Each row is a point. Each table stands for the endless flat space through its points: a line for two points, a plane for three, and so on. Write the one point that lies in both, or say that there is none.
(in the rows, 128 means zero)

First (3 x 4):
[[101 126 127  87]
 [109 106 145 145]
 [133  88 172 112]]
Second (2 x 4):
[[112 136 133  88]
 [112 100 149 124]]
They share: [112 109 145 115]

First:
[[130 127 107  95  80 159]
 [150 127 107  93  94 141]
 [162 115 127 106 117 130]]
Second:
[[128 107 132 134 127 139]
 [105  97 119 158 151 145]
 [106  82 115 135 128 178]
 [127 140 148 145 123 121]]
They share: [133 109 137 116 104 156]

First:
[[105 129 104 156 150 127 154 162]
 [109 157  92 156 118 135 134 182]]
Second:
[[104 127 101 153 124 113 139 176]
 [131 148 105 170 141 152 149 143]
 [130 148  95 173 123 135 131 145]]
They share: no point

First:
[[ 94  60 148 176 110  60 173 156]
 [112  78 184 189 118  45 158 145]
 [108 100 154 118 162 100 131 136]
 [ 94  50 154 181 114  51 166 163]]
Second:
[[ 89 108 167 144 148 105 167 127]
 [119  63 112 139 108  65 147 157]
 [128  87 118 145 111  68 135 157]]
They share: [101  90 145 142 132  89 159 139]

First:
[[126 162 148  86 160 145  84 103 140]
 [138 119 148 123 195 184  92  83 149]
 [126 153 144  93 165 154  88  99 141]]
Second:
[[144 152 127  96 183 154  89 125 170]
 [104 137 132 101 153 174 104  75 120]]
They share: [120 143 130  99 165 166  98  95 140]

First, 4 rows:
[[144 165 141 164 115 145 137 126 120 180 171]
 [137 132 124 114  84  94 123 185 160 142 139]
 [134 125 133 131  65 122 127 187 144 146 130]
 [144 140 139 172 110 163 152 135 121 174 177]]
Second:
[[145 166 152 121  76 109 117 150 122 160 138]
 [142 163 144 129  85 112 119 152 129 162 142]]
They share: [139 160 136 137  94 115 121 154 136 164 146]

First:
[[136 103 109 127 110 140 151  91  96 128 140 147]
 [172 135 117 167  82 172 123 119  96 120 168 119]]
Second:
[[190 121  96 153 110 179 124 108  99 108 169 130]
 [180 126 102 153 101 174 125 108  98 112 163 124]]
They share: no point

First, 4 rows:
[[111 168 151 138 169  84 168 158  98 107 105 109  99  87]
 [115 176 121 120 156  72 152 131  93 109  70  92 116 123]
 [119 184 140 141 166  68 159 140 101  99  84  99 113 102]
 [131 188 100 117 158  64 131 108 105 111  48  83 137 138]]
Second, 3 rows:
[[ 93 124 139 136 181  90 158 152 114 121 111 113 103 105]
 [101 158 148  81 164 115 182 186  81 126 102 137 107  84]
 [ 94 150 151  95 171 104 182 181  90 119 102 137 111  90]]
They share: [107 140 133 108 167 112 158 162  96 135 111 113  95  93]

First:
[[ 56 196 130 137 124 157 114 144 153 159 150  89 129 107 130  80 101  85]
 [108 116  98  95 132 133  88 114 127 171 156 121  81 113 152 138 131 141]
 [ 84 121 117 119 156 116  90 134 109 202 124 127  72 116 153 137 146 159]
 [110 109 102  92 137 125  82 109 118 178 149 128  72 112 160 142 137 151]]
Second:
[[100 115  84 113 113 134  94 139 139 145 150 111  86  87 137 135 153 116]
 [ 87 114  78 130 114 127  75 151 123 136 166 157  73 131 148 157 123 141]
 [ 95 143 111  93 124 138 104 118 134 169 131 104  96  91 141 104 147 103]
 [ 96 114  81 130 111 145  81 136 150 148 163 112  85  89 136 142 135 132]]
They share: no point

First:
[[131 116 145 106  87 107 155  55 167 111  72 138 148  75 131 147 136 103
   95 142]
 [103  73 153 151 136 125 148 122 126 121  89 139 166 117  75 110 105 129
   63 118]
 [115  90 147 142 125 143 109 103  89 119 124 160 128 107  89 123  50  81
  127 156]
 [135 115 148 117  96 114 133  60 138 104  94 143 130  75 123 155 105  85
  113 148]]
Second, 5 rows:
[[ 87  58 193 164 120 131 115  84 150 111  96  97 152 104 106 153  85 107
   71 159]
 [142  73 151 141 148 130 141  88  98 127 138 139 145  95  73 128  95  85
  111 144]
 [109 109 138 132 111 103 143 110  76  99  87 157 135 107  71 150  92 111
  102  90]
 [117  98 123 155 119  96 173  99  60 128 105 142  90 156  53 133 107  78
  121 130]
 [119  64 169 152 140 119 139  82 132 123 110 115 152 108 100 127  87  99
   81 161]]
They share: no point

First, 3 rows:
[[160 149 135 179 131 163  78 157 183 109 112  89 122 119 131  96 133 138
  182 143 193 130 148  54]
 [135 118 108 170 136 136 110 138 170 128 101  98  91 120 157 108 134 141
  163 121 174 113 109  86]
 [136 125 117 173 134 142 102 145 177 133 100  89  92 116 155  99 127 144
  161 119 181 112 118  78]]
Second (5 x 24):
[[150 113  88 167 116 146 125 145 124  91 103  99 101 117 147 108 146 115
  164 140 171  94  71  94]
 [137  94 114 110 107 138 147 119 119  85 121  95 119 172 176  94 176 155
  176 163 175 130  70 143]
 [134  96  76 164 173 109 131  99 168 130 105 138  78 135 156 150 150 133
  161 110 159 128  97 108]
 [134 105  64 201 170 112 135 109 160 115  89 129  71 105 139 156 126  95
  138 106 157  88  79  78]
 [123 123  94 172 115 134 164 127 115  64  90  79  91 118 159 132 138  87
  138 156 182  75  38 107]]
They share: no point
